Each row of a before or after table is a point. One or more steps were done to the points. Then noise was added and the rows were shuffled. The steps act on columns, c1 being the first. Name the steps. A step turns or swaps two columns, mirrors them in a line or flattens them onto one, adds a multiple of one to another, or multiplies or shifts one. Angles are multiples of 10 degrees, from the lower column toward the higher: turns from -170 to 170, lines from 10 to 170 but not 90. Use the fewest steps. Two steps may share a column if one is a turn and the other turns, adds or multiplies; they go together, in the order done. Otherwise the lowest column goes first.

Before (13 x 2):
[[-33  10]
 [ -5 -12]
 [-25  -7]
 [-66  13]
 [ -8  56]
 [-26  16]
 [ 43  21]
 [ 13 -30]
 [ 13  -3]
 [ 15  29]
 [  5  85]
 [ 12  49]
 [ 45   6]]
After (13 x 2):
[[ 31  -9]
 [-13   4]
 [ -1 -13]
 [  4  34]
 [ 10  29]
 [ 84  10]
 [  1  68]
 [ 28 -38]
 [ 51  -3]
 [ 14 -43]
 [-27 -18]
 [ 53  18]
 [-11  22]]
Steps: turn c1 and c2 by -80 degrees

Before (8 x 6):
[[  9 -19 -23 -15  26  40]
 [ 29  41 -26  10 -47  51]
 [ 59 -17 -19  25   8 -46]
 [ -3 -35 -23   4  39  72]
 [ 23  23  13  -9 -30  11]
 [ 83  41 -19 -15 -11 -55]
 [-13  25 -21  11  46   4]
 [ 19   2 -36 -22 -50   8]]
After (8 x 6):
[[ 82  30 -18 -16  29 -56]
 [  8 -31 -22 -13  -2  40]
 [ 19  44 -36 -19 -22   7]
 [ 29  62 -28  14  12  50]
 [ 58 -15 -20  27 -10 -47]
 [ 23  36  14  -8   5  11]
 [ -3 -54 -21   3 -11  75]
 [-13 -24 -19  10  44   4]]
Steps: turn c2 and c5 by 60 degrees

Before (10 x 11):
[[ 63  33 -73 -40  35   8 -22 -42  27  -3  36]
 [ 15 -25  20  23 -51   5 -26  21 -44   4  57]
 [ 53 -13 -35  14   7  -5 -25  55  38 -15 -52]
 [ -5  -5 -71  34 -10  20  46 -41 -22   2  56]
 [ 49   7  30   4  22 -62 -22 -23 -47  22   2]
 [-31 -18  30  51 -52  20  57 -42   1 -31 -11]
 [-26 -66   1 -27 -28 -66  36 -33  34   1   7]
 [ 48 -12  15 -23  -9 -56  10  41  -6 -24 -10]
 [-20 -10 -12 -10  14 -43  -8  31  43  11  30]
 [ 47  -3  22  22  -3  -8  26  15  -2  36 -10]]
After (10 x 11):
[[-20  12  19  30   5  11  -4   7 -14  33  40]
 [-28 -26  12  -5 -15  54  26  19 -39 -16  41]
 [-68  17 -77 -37 -35 -20  20  -5  47 -16  26]
 [-35  18  26 -11 -42  52 -16 -51  -6  14  41]
 [-47  -6 -70  56  14 -17  -1 -36  27   6 -39]
 [  2 -19 -38  -7  -5   3 -27  61 -29  -9  79]
 [-13   2  -7  -7 -24  37   5  52  -5  14 -32]
 [-52 -22  20  -8  50   8 -38 -26 -44  14 -24]
 [ 27 -30  30  73  54  -6   0 -16  39 -21 -15]
 [  8 -37   3   8   6  70  47  13  45  25 -30]]
Steps: turn c1 and c11 by 130 degrees; multiply c2 by 0.7; turn c2 and c10 by -30 degrees; turn c4 and c7 by -50 degrees; turn c5 and c6 by -160 degrees; turn c8 and c9 by -60 degrees

Before (8 x 18):
[[ 15  13 -69 -52 -13 -21 -46   1  47  34  -3 -33 -28  -2  27  27  -8  35]
 [ 22  -4  36  33  55 -22  -2 -16 -20  11  15  46  55  31 -27 -58  16 -37]
 [  1  -1 -36 -35 -11   0   3 -23 -21  -1 -77  -3   0  -1 -20   0 -48  30]
 [  1  13 -28 -35 -18 -14 -33  14  -6 -21  -6 -35   8 -23  16  -9  -8  16]
 [ -5  40 -26  -9 -15   1 -23 -43   8 -47 -58  21   3  18 -15 -35 -50 -23]
 [ 54  23 -12  13  36  23  -4  11 -42  14 -11  42  56  29 -37 -49  22 -43]
 [ 31  21  23  -6   7   7   4 -47  -5 -23 -14  36  24   3 -75 -17  -4 -19]
 [ 89 -41 -26   1 -31 -70 -11  55 -39  40   6 -17 -47   2  21  15  38  24]]
After (8 x 18):
[[  6  14 -69 -52 -10 -22  49   9  46  35  -2 -33 -27  -8  28  27  -9  94]
 [ 47  23 -12  13  34  23 -38 -16 -42  13 -11  41  57   0 -37 -49  22  56]
 [  9  39 -27  -9 -40   0 -13 -23   9 -46 -58  21   2  15 -15 -37 -50  89]
 [ 48 -41 -27   1  12 -69  25  63 -38  39   7 -17 -48 -39  21  16  38   7]
 [ 18  22  23  -5 -25   9 -19 -40  -4 -23 -14  35  23 -11 -75 -17  -5   7]
 [  0  -1 -37 -34 -23  -2  28 -10 -22   1 -77  -3   0  -2 -21   0 -46 -39]
 [ 32  -4  37  32  33 -21 -35 -47 -20  10  15  45  54  14 -28 -58  16  44]
 [-13  11 -28 -35  -5 -14  26  23  -6 -22  -7 -36   8 -18  16 -11  -9  77]]
Steps: multiply c1 by 0.7; turn c1 and c14 by -40 degrees; turn c5 and c8 by -40 degrees; turn c7 and c18 by -110 degrees; multiply c18 by 3

Before (13 x 32):
[[ -3 -11  -7  -4   5  -1   9   3  10  -2  23  -4  -2   6  -2  -7  -9  -3
   -5  -4   0  25   8 -10   7   2  19  -3  15  -8  -3  13]
 [  6 -12 -13  -5  -8 -12  -1  -3   7   5   5   2  -9  20  -4   1  13  -7
   24   3  11   1 -14  -7  -9  -5  17  -3   0  16   4  12]
 [ 34  -8  -2  16  -3   1  17  -7   2   5  10  -7   2  18  -5   5  -3  -8
   16  -1   5   0  -4 -11  -8 -12  21  -4   4  13   2  12]
 [ -2  -6  16  -5   3  -2  16  -5   5   1   6  -2 -33   1   7   5   1  -7
  -16   0  -6  12  -3  13  -5   1   8 -14   2 -15  -2   7]
 [  3  95  -8  -4 -10  -4 -28   2  -5  -6   8  36  -4   9   2 -20 -11  -7
   -7 -17  -5   2 -14 -11  -7   2 -44  -1   6   9  -9  10]
 [ 12 -14  -1  14   3 -10   2  -1  -5  -1   6 -11 -16   3  -3 -28 -10  -1
  -13   8  -3  14   7 -10  -3   5  16   0  11  13   6  14]
 [  2 -12  12   2  -7   3  11   2   8  -6  17  -8  -1   7  -3   3 -10   5
    3   4  -1   3 -10 -10  41   4  21  -7   7  15 -11  -1]
 [  1   9   2  -9  -2  -3  -5  -2   0  -3  12 -10   0   8  -4  -2  -4  -5
   -4   6  -3   9  23   1  16 -12  19  -1  -2   9  -2 -31]
 [ 10 -10  -4  -5   4  -9  10  -4 -15   5  18  -9   0  17   0 -18  -7  18
  -19   2  -4   4 -11  -8  -7   4 -26 -12  15   1  -4   9]
 [  3 -13 -11 -10   6   3  15   3  -9   4  10  -4  -3   6  -1 -13  13  -1
  -20  -6  16  -3   2   4  -3   2  22  -7   0   5 -15  12]
 [  2 -10  -8  17   1   0  13  -3  -4   4   8  13  -9  10  45  -1  44  -2
  -21 -20  -6   6  15   3  -8  -4   3  -4   7  10 -12  13]
 [  7  -9   0  -7   6  -1  13   3   9  -8   6  -3  -7   1   2   1  -8  -1
  -18 -27  12   4 -17  -2  -2   4 -22 -13 -19   8   7   9]
 [ -5   0 -10   7   4 -10   6  -7  10   6   5  -2  -5  -2  13  -1 -10  -4
    3 -14  36  -2  -9   5  -8  -2  21 -11  15   6  -4  -6]]
After (13 x 32):
[[  2 -12  -7   6   0 -18  14  -4   6   4   7  12  -9  10  45  -2  39  -3
  -20 -21  -7   6  15   2   9   1   3  -4   2   1  -1  13]
 [ 11  -9  -4 -10   5   0  10  -4   4   6  18  -9   0  17  -1 -18  -1  19
  -19   2  -4   4 -12  -8  -3  15 -26 -12   3   1  -1  10]
 [ -3 -11  -7  -3   4   6  10   3  -7  -3  21  -4  -2   6  -2  -7 -11  -3
   -5  -4   0  25   8 -11   0  -8  19  -4   0  -5   0  13]
 [  1   8   2  -5  -2   3  -4  -2  10  -3  12  -9  -1   8  -3  -1 -13  -5
   -4   7  -3   9  24   2   5  -6  18  -1 -11  11   0 -32]
 [  2 -11  11   2  -6  -8  11  -1  -8  -6  17  -9  -1   7  -3   4 -34   5
    3   5  -1   3 -10 -10  10  -5  20  -7  -5  13   0   0]
 [ -2  -6  16  -4   4  11  15  -5  -4   2   5  -3 -33   2   6   5   4  -8
  -16   0  -6  12  -4  12  -1  -3   8 -13  -2 -11   0   6]
 [ -5   0 -10  -6   4 -12   6  -7  -2   7   5  -2  -6  -2  14  -1  -4  -3
    2 -14  36  -1 -10   6  -5 -10  21 -10  12   0   0  -6]
 [  3 -13 -11  -2   6   7  15   0   2   4   9  -4  -3   6  -1 -13  12  -1
  -21  -5  16  -3   1   3   4  10  21  -6  -7  10  -1  12]
 [  6 -13 -12 -13  -7  -7   0  -2   0   6   5   1  -9  21  -5   2  17  -8
   23   3  11   0 -15  -6   0  -9  17  -3  -4  15  -1  11]
 [ 35  -8  -2   8  -2 -18  17  -7   9   4   9  -7   3  19  -5   5   2  -8
   17  -1   5   0  -4 -11  -4  -8  21  -4  -2   4  -2  11]
 [ 12 -14  -2  -5   3 -22   2   1  -1  -1   5 -12 -16   4  -4 -27  -6   0
  -14   8  -2  15   8 -11  -4   7  16   1   7   3   0  13]
 [  7  -9   0  -3   6   2  12   4  -8  -9   6  -3  -7   0   2   1  -6  -2
  -18 -27  12   3 -18  -2  -2  -6 -22 -13 -24  10   0   9]
 [  3  96  -9  -5  -9  -2 -27   0   0  -7   9  35  -4   9   1 -20  -4  -6
   -6 -17  -4   3 -15 -11  -5   6 -45  -1   0   9   0  12]]
Steps: turn c4 and c6 by -70 degrees; turn c6 and c30 by 30 degrees; flatten c8 and c31 onto the line at 10 degrees; mirror c9 and c26 in the line at 120 degrees; add -0.7 times c11 to c29; turn c17 and c25 by 40 degrees; multiply c25 by 0.4
